Each row is a point. Any point is a mix of the corners, with weights that add up to 1. It lies inside the corners' shape when no weight is negative. Is each point inside? If not, which corners have a negative weight?

Corners:
(1): [33 52 43]
(2): [ -1 -81  -6]
(3): [16 74 36]
(4): [  4 -52 -58]
Points:
[16 63 32] -> inside
[  6 -43 -41] -> inside
[27 17 24] -> outside (3)
[18 26 17] -> inside
[  3 -48   1] -> inside

Corners:
(1): [-21  33  43  20   0 -33  -3 -19]
(2): [-21 -35  19 -44 -32  17 -31  -1]
(3): [ 95 -40  -6 -90  27  73 -43 -73]
(4): [  9 -32   5  73  -8 -15  -4  89]
(5): [-20 -37  51  16 -66 -47  23 -76]
(6): [ 13 -42 -12 -15 -51  43 -49 -45]
(7): [-35 -17 -13  63  30  -5   2  65]
(8): [ 58   6 -31  -5   4 -51 -19   1]
(9): [-42  18  20  65 -55 -70  59  49]
Points:
[  7 -23  29  -7 -16  -1   4 -33] -> outside (6, 8)
[  9 -20  13  25 -23 -17   3  -2] -> outside (2)
[ 17 -49   3 -10 -40  30 -29 -15] -> outside (1, 7, 8)
[ 36 -13   1  -7   8   6 -23 -22] -> outside (2, 9)
[  8 -13   9   8 -14 -24   2  -1] -> outside (6)
[  5 -25  10  -5 -15   4 -10 -15] -> inside
[ 14 -16   5  17 -18 -30  -3  -2] -> inside

Corners:
(1): [-20  29 -34 -55 -30 -13 -27  13   1 -33  22]
(2): [  0   2 -32  25  35 -16  -2   5 -44  49  17]
(3): [ 27 -84 -32  95   3 -47  34  63  61 -20  20]
(4): [  5  -4 -13  40 -83 -38  35  17   5  -9  17]
(5): [-28 -14 -14  -3   9 -61 -22  20  26  -1 -15]
(6): [  0  65 -23   8  30   2 -39 -47  50 -37  19]
(7): [-17  -7 -20 -53 -48 -34 -90 -13   2  77  -1]
(8): [ 41  43  47  19  12  11   0 -49  -4  11  25]
(9): [-13   6  50  20  -2  87   3  -3 -25   0  -8]
(10): [-19 -10  10 -35   9   9   2   6  19  55 -16]
(11): [ 15  10   1 -11 -36  23  -8 -29 -10  13 -25]
(12): [ 13   7   6   4  37  18  -6  39  38  35 -32]
Points:
[ 11  -4  -6  38   9 -13  11  -2   3  10  12] -> outside (1, 7, 12)
[  1   2   3   7  -5   7 -11   2   5   7   6] -> inside
[ -3   1  -7  -4 -23  -8 -14  -5   1  17   1] -> outside (12)
[ -2  -6 -21   6  -7 -30 -11   3  21   7   8] -> outside (9, 12)
[  2 -17 -11  13  -6 -17 -10  11  25  17   5] -> inside
[  2  -1  -6  18  -1 -17 -11   5  15  10  -6] -> outside (1, 10)
[ -3  -1  -7  11  10   2  -5   4 -12  30   5] -> inside

Corners:
(1): [ 24  90 -19 -10  51 -37  -6 -51  -1  -7   3 -21   7  -7   0 -22  48  66]
(2): [-25  78  20   2  -2 -62 -17 -73 -10 -38  75   2  10  27 -31   5  15   7]
(3): [-11 -72 -65  -4  28 -15  -6 -28  20 -78  38  -5  -7 -38 -49   4  -8  23]
(4): [ 36  30  32 -55  24  13 -29  -9 -69  43   2 -22 -19 -27 -28  56  -9  17]
(5): [ 13  83 -29 -35  -3  -2 -33 -61 -11  -9  -4  -3  63  25  17  37 -12  57]
(6): [  3 -31  14 -13 -11   4  30   2 -15  49  40   8  -4   4  25   7 -54   3]
(7): [-25 -59 -74   9  15   3 -32 -59  68 -55  36  -7 -58  23 -18  17  -6 -22]
(8): [ 58  22 -19   4 -28  32  22  21 -19  25 -13  23  12 -20 -19  -6  -6 -10]
(9): [ 18  25  45  -6   5  -5  16  58  21  13 -13  -2  28 -22 -10  54 -28 -15]
(10): [ 14 -42  30 -37 -23  32 -61  30 -30  50 -12  -7 -24 -14 -14 -23   2  -6]
(11): [  4 -22  15 -48 -14  15  18  -6  -5  17 -70   7  -5   0 -24  16 -22   2]
(12): [-13  18  35   3  56  36  19  25 -17  41 -58  15 -24 -15  26  -9 -37 -15]
(13): [  0  82  28 -15  -2 -58 -38 -35  -3 -53  -9   1  -2  -1  57  11  16  15]
(14): [ 36  62  -7  -8  41 -82 -30 -60 -28   5 -21   5  23  33 -10  10  20  30]
(15): [ 24   8  46  28 -13  77 -26  -1  15   8   4  -5 -11   9 -24  37 -16  22]
(16): [ -4 -12  -4 -25 -18  38 -14  79 -17  21 -31   1 -40   2  -8  13 -31  24]
(17): [-23 -27  -2 -21  25  38  21 -16 -50  -7   5 -32   5  45   4  18  19 -27]
(18): [ 47  94   6 -57  14 -38  14 -35  16  -3  32  95  -1  20   5  -7  24  20]
(19): [-56 -46 -16   9  26 -20  -2  10  18 -30  22  37   3  -6 -42  22  50   8]
Points:
[  5  17   5 -13   5  10  -1  -8  -5   9   6   5  -3   3   0   9  -1  10] -> outside (3, 14)
[  8  20   1 -22   7  -2 -16 -17 -14   3   2   1   5   1  -2  16  -6  17] -> inside
[  7   1 -15  -7   7  -1 -11 -20   8  -9   2   4 -11   5 -11  11  -3   2] -> inside
[ 18  34   1  -6  10 -21 -11 -28  10  -4  20  24   2   4   3   1   3  13] -> outside (4, 11, 16, 17)
[ 12 -21   2 -29   2  36  -7  20  -9  23 -17   3 -15   6 -10  26 -36   6] -> outside (1, 2, 8, 13, 19)

Corners:
(1): [ 37  -7   2  30 -32  -4   7 -16  -9  -5   8   6  28   7 -11  30 -12 -27
 -12 -24]
(2): [ -1 -18 -23  15 -13 -11   2 -37  17   0 -23  35   9  -2  26 -11 -56  30
 -10  -3]
(3): [-17  93   5  47   8  19 -17   0 -19  -2 -24  18 -21 -18   7   2  -7  33
  20   7]
(4): [-13 -17   6 -32  17  62  -7 -22 -32   5  69  -8  -8   2  28  10 -20  41
 -30  31]
(5): [ 53 -33  -6 -18  27  19   3  49 -10  -1 -38   9  19 -17  12  -4  25 -65
 -32 -34]
(6): [-11  22  -1   6 -32 -16 -24 -17  22  -1 -41   7  24 -14  -2   2  19 -16
 -12   0]
(7): [-10  68  29  -7 -46  28   9 -21 -30 -37 -11   3 -18  -7  10 -26  -4  -4
  -9 -18]
(8): [-12 -35 -24  28   6   8 -29   1 -17  18  -5  -3   4  -2   8 -30   4 -33
 -12   4]
(9): [ 81   2  -5 -31   8  -4 -23 -10  15 -44 -27 -21  20  18 -16  12   7  22
  45  -3]
(10): [-28 -13  -6 -29  18 -23 -27 -24  13 -32 -10  41 -13  18  -6  20 -20 -13
 -16   0]
(11): [-12  25 -22 -26  -1  29  12 -11 -15 -44   9  12 -22 -10 -17 -24 -12  35
 -16  10]
(12): [-23 -20 -40  -3 -30  38   5 -31   8 -20  43  59 -17   3  -3  -4 -12  20
 -24  44]
(13): [  3  -7 -21 -43 -20  14  21   0 -35 -74  48  -7  -6  16  -2   0   0   5
   5  26]
(14): [ -8   1  44   2  12 -27 -17  -3  25   4 -21   2  22   9 -32   3  28  32
  35   9]
(15): [ -2 -10 -17 -22  14 -17   8 -11 -20   0  -6  29  16  -2  -5   5   6   2
 -19 -11]
(16): [-21   1  30  27  31  -7 -61 -24  -6  17 -16   0  15 -24  -5  12  25   6
  32   0]
(17): [  1 -12 -19 -23 -67 -12   6  19  -4   6  -8  20  27  11 -25  10  14  36
 -35  18]
(18): [ 29  39  20  33  21 -10  16  48 -12  22 -16  27 -15 -39  22 -36  17  19
 -12  -2]
(19): [-20 -36 -26 -11   6  48   2 -12 -51   8  95   3  28  -6  -7 -21 -40   3
  -9   2]
(20): [ -7  -8 -30 -29 -25 -24  20 -19  -8 -18  -4   9  -2  -5  -4  -1 -28   7
   6  16]
(21): [-17  -4 -25 -18  -5 -12   4 -11  34  -6 -31  26 -10 -14  15   3   7  27
 -12  -9]
Points:
[-14  48   0   6 -14   8  -8 -13  -4  -4 -16  20 -15  -3   4  -5  -9  44
  -3  22] -> outside (1, 5, 13, 16, 19, 21)
[  3   4  -7   1 -12  -8  -5  -3  -1 -11 -16   9   6  -6  -3  -7  -4   4
   0  -1] -> outside (4, 12, 15)
[  2  15   3  -4  -8  15  -7  -7  -8 -13   6   8   4  -5   2  -2  -2  13
  -4   3] -> outside (8, 15, 20)

Corners:
(1): [-35 -33 -14 -42  22  28  33  27 -24  -9 -14  38  64 -16 -60 -29 -46 -44
 -41  22]
(2): [-20  37 -14   4  -1  35 -30 -37  56 -40  -7 -37 -15 -55  23   4  27  21
  39  16]
(3): [ 20 -47  10 -66  58 -36  18  29 -30  48 -20  42  75  15 -33 -31 -17 -46
 -14 -25]
(4): [ 19  14 -26  30   8 -27 -39  -7 -20   3  23  24  -4  15   3  38  26  48
  13 -34]
(5): [-40   4  12  -5 -39   3 -65   5  37 -11  26  -4 -52 -33  35  -3  20  39
  27  32]
(6): [-31  19 -18   5 -67  18 -37 -43  37 -35  28 -26 -26 -22  -9 -42  40  15
  18 -27]
(7): [-40 -37  11 -95  17  16  30  57   2 -18 -66  13  60  20  -1 -16 -45 -60
 -57  26]
(8): [ 54   3  -4  38  34 -31 -14  13 -33 -10  52   7 -20  11 -27  42  30  -2
  42  16]
(9): [ 49 -18   1  38  14 -17 -12  10 -64  18  40   5 -23  15  12  25 -18 -24
   6  18]
(10): [ 34 -10 -10  24  23  14 -21 -12 -38  35   2  17 -77  19  -4  31   2   7
   3 -31]
(11): [-30 -24  -5  35   4  52 -26 -37   1 -25  14 -58 -24 -56  -7  26  28   8
  27 -27]
(12): [-13 -61  -2 -31  30  21  69  40  25 -52 -13  -5  54  -5 -13  -4 -31 -81
 -52  -3]
(13): [-37 -14  38  -9   2   2  42  -4  11   4 -37  -1   7 -30 -34 -11 -24 -38
  13 -11]
(14): [ 11 -46  -7  17  12  37  25  35 -29  31  -2 -13 -50  -5  16  46  13  19
  39  -9]
(15): [-31 -13 -50   8  15 -19   2 -10 -27  16  -4 -29 -37  18   8  -3  13  -6
 -22  11]
(16): [-39  26  13  19  -9  29 -33  22   0 -33  -3  -9 -34 -15  31 -39   0  48
  16  26]
(17): [ 55 -23  26 -20  41 -19 -19  44 -40  25 -11  24  34 -36 -23  20  13 -17
  -9  -9]
(18): [  5  34   2  17  31  -8  -4  35 -26  35  15  18  30  29 -37  -6 -42 -21
 -17 -11]
(19): [  1  -1   2  20 -14  10 -17   5  28 -23 -26 -14 -11 -29 -31 -32 -40  17
  16  10]
(20): [ 12 -39   8  41  27   6 -12  -4 -23  42  -2  11 -16  28  15  28  50   1
  -4  30]
(21): [ -2 -38  30 -47  47 -28  60  24   8   5  -4   9  69   2 -47 -22 -52 -38
 -53  26]
Points:
[  2 -16  -4  -4  17   1  -5  12 -13   2   0  -1   3  -5  -8   4   1  -8
  -4   2] -> outside (13)
[  3 -14  -3 -10  15  -3   7  11 -11   7  -9   8  13   2 -12  -9 -11 -16
 -11  -2] -> outside (5, 8, 11)
[ -6 -15   1   7  10   9  -2  15  -6   0   1  -4 -15 -10   0  11  -5   1
   4  13] -> outside (3, 6)
[ -1   0  12  -3  -1   0 -13  12  10 -16   9  -4   6 -21  -6  -5  -2   4
  12  -3] -> outside (1, 10, 15, 20)

Corners:
(1): [-12  11 -10 -52   3  12  -8 -31   5  15  36  50  61 -25 -16  -6 -25  20
  -8 -14]
(2): [  9 -28  21   2 -54  12 -26   5  60  39 -29 -33  10  30  26 -37 -12   5
  24 -88]
(3): [  6 -37  -2 -23 -73 -35  32 -23 -18  22  26 -52  72  63 -27  -9  20   0
  29  38]
(4): [ 37  38 -56  29  21  -8  25  49 -15  -4 -39  19  -6  -2  14   1 -21 -15
 -88  -2]
(5): [-76  -6 -17   2 -21   1 -37 -14 -28  31  27  18   6  83  26   3 -39 -16
  21  18]
(6): [  6   8  -9   8  16   3   2 -30 -16  -4  -2  -6  14  57  16  30 -31 -16
 -41  29]
(7): [ 42  -6 -67 -10  10  25  23  33 -49  30  23 -52 -11  50 -52   9  20  15
   1 -66]
(8): [-35  62  36  12   6  -3 -14 -10  25 -30  58   7  73 -65   3 -16 -51 -18
 -26  12]
(9): [ 20  79  36 -45  22  -4 -43   4  11   9 -12  -3  49  -7  -5 -48 -49 -35
 -23  20]
(10): [ -8  -8  -3 -56  -7  18  43  29  -8  38   7 -53   1  25 -49   6   8  12
  20  -9]
(11): [-47 -24  31 -20   6 -45 -37 -28  -5  13  15   6  24 -12 -10 -41 -64  -4
   0 -15]
(12): [ 72  70  -1  86 -19  17   1   3  -7  45 -19  18  20 -36 -28 -14  -6 -28
 -45  11]
(13): [-65 -54 -35 -56  65 -11  -8   2 -26   4  13  41  67   3 -58 -86 -15   4
 -20  55]
(14): [-26 -30  -1  25 -66  20 -54  38  35  27  26  43  38  10  30   8  11 -35
 -40 -16]
(15): [-47   9 -30  -1  15  49  -7  34   2  28  42   1   9 -50 -44  49 -64 -55
  66 -69]
(16): [-41 -76 -51  -6  33 -16 -20 -16 -21  -5 -54 -65 -95  49 -42 -25 -90  44
  60  11]
(17): [  5 -71 -20 -19  20 -17  22  18  -8  31  25 -23  58 -43 -60 -22 -10  82
  36 -19]
(18): [-55  15 -43  23  24 -21 -29 -20 -44  -1 -26 -16  17 -65 -15  30 -32  16
 -26 -20]
(19): [-88 -27 -26  -7 -13  -4   3  42 -74  19 -30 -20  15 -40 -84  -9 -69  16
 -34 -12]
(20): [  1  15 -44  51   2 -23 -53  37  87   7 -10  21 -17  76  -1   9 -13 -46
   4   9]
(21): [-25  -7 -39  11 -31 -13 -31   6 -30 -22 -75  -5 -53  79 -13  32   1  13
  48 -73]
Points:
[-10   6 -19  12   6   2 -15  16  -4  14 -10   0   7   5 -19  -6 -25  -9
  -7 -13] -> outside (1, 3)
[ -9  -1 -17   3   1  -3 -16   4   5  12   2   2  15  14 -12  -7 -20  -8
   0  -8] -> outside (19)
[-10  -4 -15  -6  -1  -1 -10   2   3  15   8  -2  20  11 -13  -4 -21   3
   9 -13] -> outside (19)
[ -4  46 -12  18  28   4 -48  -6  15   0  12  35  13   5  20  -6 -49 -45
 -40  18] -> outside (2, 3, 10, 17, 19, 21)
[  0  -5 -19   1  -4  -9  -5   4  -6  14  -7 -19   9  29 -13 -11  -8   5
  -6  -5] -> outside (1, 15, 19)
[-26  -7  -7   1 -10   4 -19   5   5  18   3 -11   5   3 -20   6 -39  -7
  25 -21] -> outside (4, 7, 13)
[-21  17  -7  -2  11 -12 -13  21  -1   5 -10  24  46 -49 -24 -32 -27   7
 -47  -3] -> outside (3, 5, 6, 7, 15, 16)
[-19  -8 -15 -10   5  -2  -1   1 -25  14   8  -7  25  -8 -30  -9 -28   9
  -2  -2] -> outside (2, 20)
[ -6  -1 -12  -7   5   2  -7   3   7  19  18  -2  28   1 -17 -11 -22  -4
   0  -8] -> outside (19, 21)

Corners:
(1): [ 67  54 -36  66   1   4  60 -25 -61 -35 -10  -9  22 -24   3 -40 -22 -37
 -37  14]
(2): [ 70   5 -19  26   0  12 -10   5  -4 -27  20  30   7  39 -37  33  -7   8
  -1  25]
(3): [ 11 -15 -23 -49   9 -45  38  32 -19 -18 -37  26  18 -29  14  -2  10  21
  19  -5]
(4): [-24  20   7 -60  10  15 -54  38  10  66 -36 -19 -29  31 -14  21 -24  48
   2  55]
(5): [-44  21  -2  49   7  39 -23  26  15  24 -28 -21  52  30  38 -15 -33 -76
  17  48]
(6): [-30 -28 -38  51   3  -4  28 -54   3  28 -21  57  15  26  32 -34  20 -64
 -48  13]
(7): [ 35   4  17 -32   4  29 -43 -12  -3  43 -14 -19 -16 -37  23   1   5 -65
  17  46]
(8): [ -1  14 -42  15 -19  29 -16  12 -23 -45  56  52  -8 -33  31  40 -39  23
 -24  -7]
(9): [ 57  46   9   6 -38 -28  23  -6 -15  21  -7  51 -26  35 -32  26 -40 -40
  -9  -2]
(10): [-54  11  -3  22  60  10  16  10  10 -32  41  -8  25 -56 -52  -5 -28   6
 -32 -27]
(11): [ -5  23   0  40  12 -63 -11 -24 -26 -37 -32 -38 -13  28 -24 -38  75   8
  15  72]
(12): [ 58  86  25 -22  51  13 -20  28 -59  -2  15  20  12  18 -38 -20 -40  14
 -11  21]
(13): [ 16   0 -12 -38  18 -41 -24 -14 -52 -22  30 -16  27 -10 -16 -17 -19  22
  11 -29]
(14): [-12  -9  38  15  18 -46 -45  18 -31  42  31 -38  15  57 -15  21  81  16
 -39  25]
(15): [ 49  65 -16  21 -60  26  64  12 -34  -5  30  19  62 -56  17 -40  -1  -6
 -42 -49]
(16): [  1  38  22 -58  23  -4 -18  14 -31  61  48 -52 -47 -13  -3  73  50  44
  48 -18]
(17): [ 78  13  10  18  22 -42 -31  26 -11  42 -20  33 -60 -26   8  24  -7  -4
 -26 -20]
(18): [ -8  -7  24 -64 -68  16 -29  34 -95   8 -32  25   7  58  37  81  36  25
  39 -31]
(19): [-18 -28  17 -37 -10  29  60 -46  12  -6  15  39  20 -54  65  49 -19  12
  24 -43]
(20): [ 69 -24  -9 -68  27 -50  26  -9  74 -80  36  20 -90  -6  -2 -41 -28 -20
  39 -40]
(21): [-16  72 -34  69  34 -32   2 -24 -13 -54  11  -2  50   3 -34 -19  47  -4
 -78 -27]
Points:
[ 17  22 -12  12  10  -5  -4  -3 -24   4   4   2  16  -7   9   1   5   3
 -14   9] -> outside (9, 10, 18, 20)
[  0   2  -8  11 -18 -22   9  -5 -41  -7  21  28  21  -7   3  31  27  21
 -19 -38] -> outside (1, 4, 5, 7, 12, 20)
[  9  17 -19  -8  -3  -2  17   0   7 -21  10   1 -16  -5   2  -3   4 -14
  11  -3] -> outside (12, 13, 14, 17, 19)
[  3  15  14  -9  10  -2 -13   3 -10  12   6  -7   3   6   2   6  16   1
  -1  -2] -> outside (1, 3, 8, 9)
[ 19  31  -3   7   5  -2  -2   9 -18   4  -1  11  -4  10  -8   3  -6 -11
 -12  11] -> outside (13, 19)

Corners:
(1): [-30   3 -30 -38  38  -7  33   1   6 -13 -22  39  18  17  31   3  27 -17
  22  19]
(2): [ -1  20 -20  -3  38 -22 -42  10  12   8 -29 -21  -1   0  21  40 -48  -2
  15 -18]
(3): [ -8  -6  -6  -5 -12 -14  18  19  41 -36   5  26  34  -5  47  47 -40  17
 -20  31]
(4): [ 22  -8  25  21  33 -42 -10 -18 -10  54  13 -60 -22  -1  31 -14  28 -23
  45   0]
(5): [-16  12 -14 -62  42  -5  46  40  21 -41 -48  56 -14 -14  42  55 -43 -32
 -10  22]
(6): [ 31 -30  20  -3 -13 -69   4   1  33 -38 -52 -49   4  -7  52  36   7 -39
  11 -27]
(7): [-13  17  -2 -15 -61   6  21 -52 -55  -2   0   4 -13 -15  44   2 -25 -55
 -47  16]
(8): [-45   4 -13  21  32  13   2 -66   5  46  24 -64 -18  27  27  19  50  33
  34  19]
(9): [  6  35  10  12 -33 -64  10 -13  48   8 -50  -7   8 -10  44  -8   0  -5
 -13 -40]
(10): [-17 -20  31 -34 -44 -45 -28  32 -35  -3 -10 -36  21 -16  -3  48 -43 -12
 -37 -31]
(11): [ -7 -14  49   6  11 -13 -20   3   0  20  -7 -41  59   8   3  55  38 -14
   1 -26]
(12): [-24  25  25  41  33 -34 -25 -46  25  27   1 -72  30 -28 -31  -5 -30 -16
  28 -31]
(13): [ 18 -48 -17  -7  34 -18  36  -6  30  31 -46   5  52  12 -15  54  27  34
 -25 -27]
(14): [-12 -14  -3 -36 -11  20  -8  35  13  -4   2 -14 -11  18  37  21 -27 -49
 -42  -3]
(15): [-54 -12   7  -3 -14  34 -35  -8   1  27 -59 -26   9  -9  33 -10 -26   6
 -36 -40]
(16): [ 24  35  42 -36 -12 -32 -26 -53 -28  37 -19 -57  24  24 -30  10  -7   9
  -1  12]
(17): [  6 -21  26 -95  -6  47  53 -25  -3  -6  23  48  40  40  22  -1  -2 -36
 -62 -21]
(18): [ 33   1  33 -22 -41  16 -12  20  10 -40  -2  -1  -7  13  -1  16 -46 -14
 -24 -29]
(19): [ 19 -17  38 -36   5 -29 -26 -21  19  21 -26  17   9   2  -8   9  13 -20
 -15 -24]
(20): [-48  30 -28   4  16 -36  30 -41 -22 -14 -29  24 -27  -9  50 -15 -25   4
 -30  20]
(21): [ 14  31  -4 -36  18   9   3  -1  18  -3  31 -11   3 -15  43   7  14 -21
 -17  32]
Points:
[-14  -6  -1 -38  -6  12   9  -3 -11  -4  -6  -5  25   8  30  37 -11 -15
 -25  11] -> outside (4, 9, 12, 18, 19, 20)
[ -2  -3  10 -17   7 -14   1 -11   4  10 -17 -15  12   5  15  19   3 -14
  -9 -11] -> outside (3)
[ -9   6   1 -18 -10 -11   2 -19   5   0 -13 -10   7   2  24  10 -15  -9
 -23  -7] -> outside (4, 5, 11)
[ -4  -3   9 -29   3  -7   9  -8   9  -2 -17   1  18   7  17  22  -6 -13
 -19 -10] -> outside (4)
[-11   0   7 -14   6 -15   1 -15   4  12 -11 -17  12   3  21  18   0  -7
  -9  -4] -> outside (18)
[  9  -3  14 -25   5 -32   6   8  16  -5 -20   0  21   0  12  27 -15 -11
 -14 -13] -> outside (7, 8, 15)
[ -1   1   9 -19   8 -14  -4 -15   1  18 -17 -20  11   3  15  17  -1 -19
  -7 -10] -> outside (3, 18, 20)
